Rows are points. A path goes straight from each point to the next, and from the last back to the first. The post is the endless flat space through its rows: a point in 2 columns, a line in 3, a plane in 4, and so on, so that a path can go around it. How many times does the path go around the post? Going back the other way cancels.

Post (2 x 3):
[[-0.48 -0.31  0.29]
 [ 0.25  0.36 -0.27]]
Path:
[[-0.61 -0.45 -0.34]
 [ 0.30  0.00 -0.31]
 [ 0.73  0.17 -0.01]
 [ 0.07  0.37  0.01]
 [-0.50 -0.13  0.65]
 [ 0.37  0.12  0.25]
 [-0.06  0.61  0.23]
 [-0.25  0.13 -0.02]
 [-0.57 -0.46  0.15]
 [ 0.31 -0.16 -0.49]
 [-0.14 -0.77  0.36]
 [-0.70 -0.94  0.22]
 [-0.62 -0.22  0.10]
 [-0.69  0.29  0.37]
 [ 0.52  0.59 -0.17]
 [-0.17 -0.05  0.26]
 [-0.38  0.51  0.42]
 [-0.10  0.68 -0.35]]
Times around: 1

Post, 7 rows:
[[-0.03  0.14  0.19  0.04 -0.23  0.37  0.66  0.30]
 [-0.11 -0.06  0.16 -0.09  0.47 -0.72 -0.17  0.58]
 [ 0.02  0.21  0.32 -0.21  0.22  0.49  0.19  0.62]
 [-0.18  0.52 -0.22 -0.87 -0.64  0.08 -0.62 -0.25]
 [-0.21  0.07 -0.61 -0.51 -0.73  0.31 -0.89 -0.24]
 [ 0.03 -0.36 -0.14 -0.58  0.26 -0.67 -0.13  0.72]
 [ 0.36  0.30  0.15 -0.08  0.09  0.61  0.57 -0.16]]
Path, 21 rows:
[[-0.03  0.37 -0.14 -0.40 -0.83  0.88  0.72  0.76]
 [ 0.50 -0.71 -0.86 -0.02 -0.26 -0.43 -0.65  0.13]
 [ 0.48  0.27  0.61 -0.26 -0.07  0.40  0.21  0.58]
 [ 0.24  0.30 -0.39 -0.76 -0.34 -0.22 -0.49 -0.14]
 [-0.14  0.12 -0.34  0.26  0.16 -0.43  0.18  0.24]
 [-0.04 -0.52 -0.52  0.16  0.40 -0.30  0.49  0.32]
 [-0.32  0.00  0.19 -0.38 -0.02  0.19 -0.36  0.16]
 [ 0.05 -0.58 -0.53  0.04 -0.82 -0.16  0.27 -0.47]
 [-0.02 -0.36  0.18  0.20 -0.49 -0.33  0.33  0.78]
 [ 0.34  0.28 -0.30 -0.63 -0.26  0.29 -0.11 -0.04]
 [ 0.39  0.66 -0.12 -0.19 -0.24  0.44  0.28 -0.42]
 [ 0.66  1.09  0.12 -0.21 -0.74 -0.04  0.01 -0.99]
 [ 0.56  0.14  0.70  0.26 -0.04  0.00  0.54 -0.29]
 [-0.65  0.06  0.72 -0.09  0.09  0.33 -0.08  0.75]
 [-0.04 -0.12 -0.61 -0.32  0.42 -0.10 -0.11 -0.90]
 [-0.33 -0.81 -0.18  0.36 -0.04  0.46  0.50  0.35]
 [ 0.12 -0.46 -0.04  0.00 -0.23 -0.26 -0.14 -0.05]
 [ 0.25 -0.38 -0.16  0.17  0.13 -0.68 -0.06 -0.11]
 [-0.32  0.06  0.51 -0.51 -0.14 -0.28 -0.47 -0.19]
 [-0.41 -0.22 -0.09 -0.18  0.08 -0.27 -0.07  0.40]
 [ 0.05  0.58 -0.17 -0.37  0.25 -0.19  0.09 -0.38]]
Times around: 0

Post, 11 rows:
[[-0.45 -0.27 -0.11 -0.60 -0.48  0.10 -0.58 -0.26  0.07 -0.05 -0.08  0.60]
 [ 0.16 -0.03 -0.44  0.13 -0.09 -0.68  0.09 -0.11 -0.55  0.33  0.13  0.15]
 [ 0.46  0.02 -0.01 -0.05  0.50  0.16 -0.04  0.04 -0.17  0.14 -0.31 -0.48]
 [ 0.27  0.83  0.35 -0.09  0.07 -0.10  0.66  0.07  0.15 -0.02  0.28 -0.07]
 [-0.38 -0.68 -0.76 -0.28 -0.51 -0.09 -0.14 -0.22 -0.26 -0.07 -0.41 -0.15]
 [-0.23  0.12 -0.35  0.23  0.82  0.02  0.06  0.50  0.24 -0.10 -0.63  0.06]
 [-0.25  0.33 -0.53 -0.49 -0.58  0.25 -0.41  0.55  0.26  0.21 -0.04  0.04]
 [ 0.32 -0.68  0.08  0.05  0.23  0.08  0.17 -0.12 -0.05 -0.49  0.04 -0.56]
 [ 0.23  0.09  0.03 -0.91  0.29  0.17 -0.16  0.08  0.37  0.48 -0.09  0.58]
 [-0.15 -0.07 -0.03  0.05 -0.18  0.42  0.21  0.09  0.03  0.77  0.19 -0.45]
 [ 0.43  0.11 -0.25 -0.32  0.20 -0.28  0.00 -0.62  0.08 -0.59  0.30 -0.17]]
Path (26 x 12):
[[ 0.74  1.27  0.53 -0.58  0.20  0.07  0.46  0.50  0.15  0.07  0.20  0.24]
 [-0.13  0.24  0.09 -0.29  0.20 -0.24  0.68 -0.08  0.05 -0.21 -0.15  0.17]
 [-0.05  0.09 -0.42 -0.50 -0.43 -0.53  0.13 -0.20 -0.30  0.99  0.01 -0.01]
 [-0.21 -1.19  0.01 -0.43  0.01 -0.52 -0.25 -0.49 -0.24  0.11  0.15  0.56]
 [ 0.35 -0.51 -0.79 -0.40  0.31  0.18 -0.12 -0.68 -0.11  0.09  0.13 -1.02]
 [ 0.40 -0.15 -0.47 -0.91  0.43  0.19  0.27  0.01 -0.21  0.23 -0.30 -0.13]
 [ 0.31 -0.62 -0.12 -0.18  0.18 -0.26 -0.17  0.31 -0.39  1.01  0.50  0.12]
 [-0.22  0.55 -0.05  0.19  1.03 -0.35 -0.07  0.55 -0.10 -0.14 -0.72  0.08]
 [-0.19  0.13 -0.17 -0.50  0.27  0.40  0.41 -0.29 -0.27  0.66 -0.53 -0.26]
 [ 0.47  0.94 -0.22 -0.67  0.20 -0.26  0.11  0.30 -0.09  0.96 -0.04  0.19]
 [ 0.43  0.93  0.55 -0.28 -0.06 -0.38  0.88  0.55  0.24 -0.68 -0.34  0.12]
 [ 0.17  0.19 -0.15  0.51  0.11  0.15 -0.43 -0.28 -0.13  0.31  0.09 -0.01]
 [-0.12 -0.52  0.32  0.19 -0.51  0.40  0.14  0.18 -0.04 -0.37  0.23 -0.15]
 [-0.67  0.24  0.09 -0.22  0.25 -0.10  0.18 -0.13  0.06 -0.76 -0.04  0.48]
 [-0.25  0.02 -0.03 -0.15  0.31 -0.36  0.55  0.49  0.09 -0.80 -0.84  0.22]
 [-0.28  0.31 -0.65 -0.21 -0.17 -1.16  0.13 -0.20 -0.29  0.05 -0.81  0.80]
 [ 0.64 -0.70 -0.20 -0.09  0.30  0.33 -0.24 -0.60 -0.21  1.08  0.22 -0.15]
 [-0.12  0.39  0.13 -0.14  0.35  0.24  0.61  0.25  0.03  0.93 -0.35  0.43]
 [ 0.82 -0.14  0.65 -0.51 -0.02  0.71 -0.55  0.32  0.05  0.45  1.04  0.22]
 [ 0.60  0.31  0.34 -0.08 -0.18  0.03  0.20  0.35  0.17  0.11  0.16  0.24]
 [ 0.09 -0.01  0.04 -0.13  0.29  0.33 -0.74  0.23  0.05  0.40 -0.57  0.44]
 [ 0.41  1.08  0.41 -0.76  0.21  0.48  0.16  0.66  0.47  0.49 -0.02  0.56]
 [ 0.03 -0.60 -0.63 -0.30  0.61  0.48 -0.65 -0.03  0.40 -0.59  0.14 -0.20]
 [ 0.05  0.24  0.26 -0.06  0.34  0.34 -0.26  0.01  0.09  0.70  0.02  0.53]
 [ 0.22  0.85 -0.14 -0.42  0.08 -0.22  0.61  0.83  0.48  0.12 -0.54  0.38]
 [ 0.32  0.35  0.27  0.26  0.43  0.20 -0.19  0.05  0.22  0.00 -0.56  0.36]]
Times around: 2
